Rows are points. A path goes straight from each point to the next, and from the last back to the first. The post is the endless flat space through its rows: a point in 2 columns, a line in 3, a plane in 4, and so on, so that a path can go around it. How many times does the path go around the post? Going back the other way cancels.

Post (1 x 2)
[[ 0.00 -0.14]]
Path (20 x 2)
[[ 0.42  0.18]
 [ 0.51 -0.30]
 [ 0.07 -0.46]
 [-0.35 -0.32]
 [-0.15 -0.06]
 [ 0.27  0.25]
 [ 0.32 -0.10]
 [ 0.35 -0.15]
 [ 0.17  0.34]
 [-0.32  0.06]
 [-0.42 -0.36]
 [ 0.06 -0.37]
 [ 0.18 -0.19]
 [ 0.33  0.09]
 [ 0.20  0.27]
 [ 0.54  0.03]
 [ 0.16 -0.29]
 [-0.06 -0.30]
 [-0.27 -0.13]
 [-0.03  0.27]]
Times around: 1

Post (8 x 9)
[[-0.12  0.23 -0.26  0.19 -0.11  0.38 -0.11  0.07 -0.04]
 [-0.06  0.10  0.09 -0.16  0.01  0.09 -0.30  0.25  0.03]
 [-0.19  0.20  0.24 -0.07 -0.25 -0.07 -0.12 -0.24  0.03]
 [ 0.05 -0.27 -0.22  0.16  0.14  0.07  0.18  0.23  0.52]
 [-0.02 -0.19 -0.08  0.23 -0.52 -0.54  0.39 -0.22  0.09]
 [-0.10  0.19  0.15  0.11  0.35  0.47 -0.09 -0.39 -0.69]
 [-0.18 -0.26 -0.32 -0.18 -0.31 -0.21 -0.06 -0.05  0.37]
 [ 0.31  0.12 -0.35  1.09  0.28  0.11 -0.04 -0.39 -0.14]]
Path (18 x 9)
[[ 0.06  0.25  0.42  0.50  0.24  0.15 -0.54  0.01 -0.26]
 [ 0.04  0.10  0.06  0.17  0.10  0.30 -0.23 -0.34  0.09]
 [-0.07  0.36 -0.29  0.13 -0.64 -0.03  0.03  0.06  0.28]
 [-0.04  0.38 -0.43 -0.01  0.09  0.13  0.09  0.28  0.12]
 [-0.49 -0.15  0.16  0.20 -0.16 -0.26  0.29 -0.08 -0.14]
 [-0.14 -0.39 -0.20 -0.02  0.01 -0.35  0.13 -0.13  0.09]
 [-0.23 -0.14 -0.31  0.19  0.02  0.33 -0.13 -0.12  0.00]
 [-0.10 -0.13  0.00 -0.12 -0.09  0.33 -0.09 -0.19  0.14]
 [ 0.38  0.28 -0.01  0.18  0.16  0.23 -0.12 -0.51  0.08]
 [-0.07  0.31 -0.20  0.31  0.18  0.06  0.09 -0.17  0.21]
 [ 0.01  0.17 -0.22  0.93 -0.06 -0.13  0.20  0.04  0.13]
 [ 0.04 -0.40 -0.19  0.72 -0.06 -0.01 -0.03 -0.50 -0.25]
 [-0.03 -0.19 -0.31 -0.09 -0.30  0.04 -0.24 -0.22  0.20]
 [ 0.08 -0.09 -0.10  0.00 -0.17  0.26  0.01 -0.11 -0.36]
 [ 0.09 -0.05 -0.15  0.34  0.06  0.23 -0.44 -0.28  0.24]
 [ 0.59 -0.50  0.00  0.14  0.18 -0.47  0.52 -0.31 -0.41]
 [ 0.05  0.30 -0.25  0.42  0.32  0.30  0.22  0.02  0.33]
 [-0.04 -0.24 -0.93  0.65 -0.03  0.03  0.09  0.00  0.40]]
Times around: 3
